Each row of a before or after table is a point. One or more steps were done to the points. Then noise was added and the rows were shuffled. The steps act on columns, c1 being the first. Name the steps. A step turns or swaps two columns, mirrors them in a line or flattens them onto one, adds a multiple of one to another, or multiplies or shifts one. Angles are multiples of 10 degrees, from the lower column toward the higher: turns from -170 to 170, lines from 10 to 170 but not 90. Use the fewest steps. Two steps may share a column if one is a turn and the other turns, adds or multiplies; they go together, in the order done. Otherwise the lowest column goes first.

Before, 9 rows:
[[-5.7 -0.8  4.6]
 [ 2.1  4.4  0.2]
 [-1.2 -1.1 -0.3]
 [-4.9 -0.7  3.7]
 [-1.2 -1.4  4.8]
 [ 4.1 -0.5 -5.7]
 [10.2 -3.6  0.8]
 [ 0.5  2.6 -0.6]
 [ 2.6 -3.2  2.5]]
After (9 x 3):
[[ -2.7   2.5  -3.4]
 [-10.5   4.8  -0.6]
 [-10.0   4.1  -0.7]
 [ -4.3  -0.6   2.4]
 [ -6.1  -0.6  -1.2]
 [  5.4   0.7  -3.8]
 [ -1.1  -5.9  -0.6]
 [ -2.8   0.4   4.6]
 [ -6.2   4.9  -1.6]]
Steps: shift c1 by -5.0; swap c2 and c3

Before, 11 rows:
[[-0.4 -3.6  1.3 -2.5  1.7  2.6]
 [ 3.7 -5.4  5.7  0.5  1.5  0.5]
 [ 1.2 -4.3  1.6 -5.6  5.3 -1.8]
 [-3.7 -3.1 -1.2 -1.6 -3.8  6.3]
 [ 3.2 -0.8 -2.4 11.7  0.6  0.7]
 [ 3.6 -2.0 -8.0 -4.9 -1.9 -4.9]
 [-3.9  2.5  4.1 -3.7  0.7 -0.8]
 [-1.1  3.9 -0.2 -3.7  5.8  0.9]
 [ 1.9  2.5  0.9 -6.3  4.0  0.3]
 [ 3.6  0.0 -6.0 -3.5  2.2  2.0]
 [ 5.3 -0.9 -1.7  5.3 -0.9  3.1]]
After, 11 rows:
[[ 6.0 -2.7 -3.9 -0.3  1.2  1.4]
 [ 1.6 -0.5 -2.5  1.0  0.1 -1.9]
 [ 0.6 -0.5 -3.8  4.0  3.9  1.0]
 [-3.7 -3.8 -1.5 -1.4  3.7 -2.4]
 [-1.8  5.2 -4.9 -7.8 -3.7  0.2]
 [ 1.7  2.4  0.6  5.8 -3.8 -1.8]
 [ 3.9 -1.7 -6.3  1.0 -1.9  1.0]
 [ 0.6 -0.1 11.8 -2.5 -3.0 -0.5]
 [-1.0 -2.4  5.5 -1.6 -5.4 -0.8]
 [ 2.3 -1.8 -3.5 -6.0 -3.5 -0.6]
 [ 5.6  3.8 -5.8  1.7 -1.3 -1.2]]
Steps: turn c1 and c5 by -90 degrees; turn c2 and c6 by 120 degrees; multiply c6 by 0.4; swap c3 and c4

Before (8 x 9):
[[-5.2  2.6  1.4 -2.5  0.7 -3.7 -3.0 -2.7  1.6]
 [-4.8  3.2 -2.1 -3.0 -1.8 -5.1  0.8 -0.1  4.3]
 [ 0.9 -1.0  0.8 -2.9  1.3 -1.1  3.2 -0.5 -5.5]
 [-2.5  1.9 -0.5 -0.7 -2.8 -3.6  0.5 -5.7  2.2]
 [ 2.0 -5.1 -0.1  1.2 -1.4  0.8 -0.5  2.6 -8.3]
 [ 1.3  1.2  1.4  2.5 -0.6  2.5  1.6  1.9 -6.6]
 [-1.2 -4.5 -0.6  0.7  1.2  6.1  3.7 -0.2 -5.4]
 [ 1.4  2.2 -2.8 -0.5  2.0  0.1 -1.8 -2.4  2.3]]
After (8 x 9):
[[ -2.8   2.9  -2.6  -1.8  -2.4  -5.5  -3.2   1.3   9.2]
 [ -0.9  -4.9  -0.1   1.0   3.4   0.7   0.9   2.1 -13.5]
 [ -2.9  -4.1  -0.8  -3.3   1.0   6.0   2.4  -0.9  -7.6]
 [ -4.8   2.9   1.5   1.7  -4.8  -3.7  -3.4  -2.2   5.2]
 [ -1.3   1.6  -0.5  -0.7 -16.1  -2.8  -0.4  -0.2   5.0]
 [  2.2   2.2  -2.6   1.5  -3.0   0.6  -0.8  -3.2   2.4]
 [ -1.1   1.4   1.1  -0.3   4.0   2.9   2.7   1.4 -10.9]
 [ -1.5  -1.4   1.2  -4.0  -0.1  -1.0  -1.6  -0.8  -8.8]]
Steps: turn c1 and c9 by -20 degrees; multiply c9 by 1.6; turn c4 and c7 by 70 degrees; turn c5 and c8 by -60 degrees; multiply c5 by 2.5

Before, 10 rows:
[[ 2.3  3.0  2.1 -3.5 -0.9 -5.5 -1.6  0.7  2.0  2.8  0.7  3.7]
 [ 1.2 -1.5 -3.4 -3.8 -1.3 -3.9 -7.4 -1.6 -2.1  1.7  4.9 -4.8]
 [-0.2  3.6  3.1 -2.8 -1.2 -0.3  0.2  0.1 -0.2  2.2  0.7  3.8]
 [-1.9 -2.1 -4.8 -1.3  0.2 -6.3  0.7  0.0  0.7 -0.8  5.3 -1.7]
 [ 3.8  2.2  1.2  2.0  6.3  0.5 -2.0  6.1 -2.6 -2.6  3.7 -0.9]
 [ 4.6 -3.8 -2.4 -2.7 -0.8 -0.5 -7.0 -1.5 -0.2 -4.3 -1.3  2.2]
 [ 0.8 -2.5 -4.5 -4.2 -1.8 -0.1 -7.9 -1.0  3.7  3.7 -0.3  3.4]
 [-0.5 -1.7 -2.2 -6.2  0.8 -6.1 -0.5 -0.4  1.4 -3.8 -2.0 -2.9]
 [ 1.8  4.5 -1.8  0.4  2.8 -1.2 -7.8 -1.8 -3.8  0.3  4.2  2.5]
 [-2.4 -3.6  1.2  2.1  1.8 -4.9 -1.5  5.7  2.8 -1.4  0.1  0.3]]
After, 10 rows:
[[-0.2  3.5  3.2  0.7 -1.5 -2.6  0.2 -0.7 -0.4  2.1  2.0  3.9]
 [-0.6 -1.7 -2.3  7.0  2.9 -5.1 -0.8  1.8  1.6 -2.5 -5.8 -2.9]
 [ 1.1 -1.4 -3.3  4.6 -0.9 -3.1 -7.5 -6.8 -2.0  2.2 13.3 -4.7]
 [ 0.8 -2.6 -4.7  0.9 -2.6 -4.2 -8.1 -0.6  3.7  3.5 -1.0  3.6]
 [ 1.9  4.6 -1.6  1.4 -1.7  0.7 -7.8 -6.0 -3.8 -2.3 11.4  2.4]
 [-1.8 -2.1 -4.8  6.4  0.5  0.0  0.7 -5.4  0.7 -0.4 15.0 -1.8]
 [ 2.5  3.0  2.0  5.9 -2.0 -2.4 -1.5  0.1  1.8  2.4  2.4  3.8]
 [-2.3 -3.4  1.2  4.5  0.4  2.9 -1.5  5.2  2.8 -2.4  2.2  0.4]
 [ 3.8  1.9  1.2 -0.7 -0.8  2.1 -2.0  1.9 -2.7 -6.7 12.5 -0.9]
 [ 4.6 -3.8 -2.2  1.0  4.2 -2.6 -6.9  0.0  0.0 -1.4 -4.2  2.1]]
Steps: turn c4 and c6 by 100 degrees; mirror c5 and c10 in the line at 120 degrees; multiply c11 by 3; turn c8 and c11 by 20 degrees
